Every row gives one point. Two turns around zero, p and q, are shown by what they do to some points. Where does a point land after both, in the order given? Backwards means that the second turn is done in reverse. Each puzzle has new turns, and all numbers are rounded.

Turn p:
[0.17 0.59] -> [0.29 0.54]
[0.18 0.09] -> [0.19 0.05]
[-0.03  0.30] -> [0.03 0.30]
[-0.08 -0.68] -> [-0.22 -0.65]
[-0.23 -0.30] -> [-0.29 -0.25]
Turn q:
[0.10 0.86] -> [0.48 0.72]
[ 0.16 -0.38] -> [-0.03 -0.41]
[-0.01 -0.26] -> [-0.13 -0.23]
[-0.11  0.07] -> [-0.07  0.11]
[-0.14 -0.29] -> [-0.26 -0.19]
Where do these land?
q, then p backwards: [-0.46 -0.29] -> [-0.52 -0.16]
p, then q: [-0.11  0.13] -> [0.00 0.17]
q, then p: [0.57 0.16] -> [ 0.54 -0.23]

Turn p:
[ 0.37  0.25 -0.24 -0.52] -> [ 0.09 -0.05 -0.47 -0.54]
[-0.07 -0.45 -0.18  0.50] -> [-0.23 -0.43  0.39  0.32]
[-0.42 -0.38 -0.04  0.22] -> [-0.41  0.00  0.34  0.29]
[ 0.19  0.56 -0.19 -0.24] -> [ 0.21  0.05 -0.61 -0.14]
[-0.07  0.02  0.64  0.04] -> [0.33 0.42 0.35 0.08]
Turn q:
[ 0.24  0.55 -0.59 -0.09] -> [ 0.34  0.71 -0.12  0.29]
[-0.21 -0.21  0.32  0.28] -> [-0.23 -0.46  0.03  0.09]
[-0.20 -0.04 -0.48 -0.16] -> [-0.25  0.43 -0.21 -0.05]
[-0.12  0.34  0.46  0.25] -> [ 0.06 -0.31  0.40  0.38]
[-0.24 -0.25 -0.02 -0.52] -> [-0.31  0.18  0.16 -0.49]
[ 0.54 -0.40  0.31  0.25] -> [ 0.40 -0.57 -0.27 -0.22]
Where do these land?
p, then q: [-0.07  0.19 -0.43  0.37] -> [-0.25 -0.12 -0.52  0.12]
q, then p: [-0.16  0.33 -0.01  0.03] -> [0.22 0.07 0.06 0.28]
q, then p: [ 0.11 -0.34 -0.40 -0.03] -> [-0.28 -0.10 -0.43 -0.11]
p, then q: [0.29 0.26 0.07 0.58] -> [ 0.35 -0.35 -0.50 -0.01]
p, then q: [-0.41  0.26  0.08  0.09] -> [ 0.02  0.07 -0.05  0.49]
p, then q: [-0.32 -0.45  0.15 -0.34] -> [-0.24  0.01  0.62  0.07]
p, then q: [ 0.55 -0.24  0.55 -0.71] -> [ 0.49  0.33  0.66 -0.61]
